Each row of a before or after table is a point. The points were changed in one or more steps. Then noise was added and the rows were shuffled. The steps act on how far a point lies along the listed directions, d1 being the first. Name the steps. A step turns or swaps two directions, mirrors them in a line or flattens them onto one, adds a multiple of one to another, or multiplies one. Angles are multiples of 10 degrees, from the lower direction toward the higher: turns from -170 to 170, lines from 10 to 170 but not 90. Use the fewest steps. Two steps may share a direction if one is a turn and the other turns, adds or multiplies; they go together, in the order done. Otherwise the lowest direction goes first.

Directions:
(1): [-56  21]
(2): [21 56]
Before (13 x 2)
[[-18  -5]
 [ 56 -10]
 [ 31 -14]
 [-29  53]
 [ 17 -14]
 [ 33 -27]
 [  1  33]
 [ 27  15]
 [ 41 -41]
 [ -9  10]
 [ 22  35]
 [ 12 -40]
 [ 23  -8]]
After (13 x 2)
[[ 31   1]
 [ 37  19]
 [  1  60]
 [ 19 -27]
 [-17   5]
 [ 16 -41]
 [ 15 -56]
 [ -9 -41]
 [ 44 -37]
 [  7 -21]
 [ -2  14]
 [ 15 -18]
 [ 18  29]]
Steps: turn d1 and d2 by 30 degrees

Directions:
(1): [ -9  34  14 -14  31  11  -8 -60]
(2): [-20  13 -23 -35 -44  37  25  -6]
(3): [-23   1  34 -10  38  23  40  32]
(4): [-24  -1 -45  -9  22 -46  32  -6]
(5): [ 45 -40 -20  -4  21  28  24 -20]
(6): [ 19  49 -38  23  20  24  -7  26]
Before (10 x 8)
[[ -5  46  30   7  13  30 -20  -8]
 [ 14  33  17  28   3  -7 -45 -38]
 [-21  46   5   3   3  22 -18  -4]
 [ 14 -13 -19 -11   1  17  20   3]
 [ -3  -2   3   3 -19  19   4   7]
 [-21 -15  20 -14  22 -35 -22 -28]
 [ -9 -14  60  12   7 -15 -30  -6]
 [ -8  34 -12 -14  17  22   1 -29]
 [ 18   9 -14 -16  -9 -11   1 -58]
 [ 16  -6 -11  22   5 -26 -25   5]]
After (10 x 8)
[[  4 -56   5  -5  17 -24  -1  14]
 [  5   3   6  17  22 -28 -29 -12]
 [  7 -43  52  10  10   1  -8   6]
 [ -5   6   3  -1 -15  21   1 -10]
 [ 15 -15  23  42 -24 -28 -31  29]
 [-11   3  28  10 -32  10 -10  49]
 [-25   4   8   5 -35  -2 -13  29]
 [ 11  19 -26  -8   6  19   9  -5]
 [ 37 -17 -39  10 -30 -23   2   9]
 [-10   1 -22   4 -30   0   2  43]]
Steps: multiply d1 by -1; turn d2 and d3 by -20 degrees; turn d5 and d6 by 50 degrees

Directions:
(1): [  6 -14  35  39  31 -20 -15 -17   3  -5  18 -48]
(2): [-27 -10  30   7 -17  14  37  21   4 -26  50  14]
(3): [ 20  31  15  10  -6 -34  37 -44 -14  17   7  27]
(4): [-60  24  -7  -9  35 -26   0  -1 -24 -23 -14   3]
(5): [-21  -5 -45  44  -7  27 -12 -26 -23  16  26   6]
Before (12 x 12)
[[ -7  -4 -18  15 -10  21   4   1 -10   7  22  10]
 [ 20 -21   1  25  -5   8 -26  -5   1   9   1 -18]
 [ -3 -13  26  -3   9  -2   0  20  15 -16  19 -13]
 [ -7  -8   8  17  18 -14   5 -21  -6   1   3 -16]
 [  6  -9  12   7  16  10   4  -6   9  -4  14 -15]
 [  1  -5   6  15  17  -6 -18  -6  -7   5  -4 -25]
 [ 10   9  28   7  20 -22  10 -18   8   5   3  -8]
 [-18  -2   1  -3   9   5  -3  23   0  -6   5   0]
 [-31 -15   7  21  12   9   0   9   1 -11  40 -17]
 [-43 -16   3   7 -15  26  17  20  -1 -27  44  18]
 [ -6  11  37  -8  14 -15   5   6  12 -12   6 -11]
 [  0  26 -45 -16  -9   9  16  -2 -23   4 -14  41]]
After (12 x 12)
[[ 19   3  14  16   5  -8   9 -24   8  16  11  -1]
 [  3   1   4  11  12  -9 -11 -10 -10   8  -5 -17]
 [-30   6   1 -11  12  -3   4  20 -11 -15   0   4]
 [-43 -20   3   6  14  15 -10  30   5 -20  31 -21]
 [ 12  -8  10  18 -12  21  -6  -1  14   7  25  -8]
 [-13 -12  -8   6   2  18  -9  23   3   0  13  -4]
 [ -1  -6  11  -2  19  10   3   3  10  -8   8 -14]
 [  1   0  20  -5  13 -23 -13   5  -2  -9 -21 -11]
 [ -7  -7   3  15  13 -11   8 -20  -8   3   2  -9]
 [-60 -30   1  -6  -4  38  -4  49   7 -43  35   0]
 [  0 -24  11   4  -2  19 -11  25  19 -11  25 -14]
 [  1  28 -33 -10   0  -3  17  -9 -25   0 -11  33]]
Steps: multiply d1 by 0.7; add -0.7 times d2 to d3; swap d4 and d5
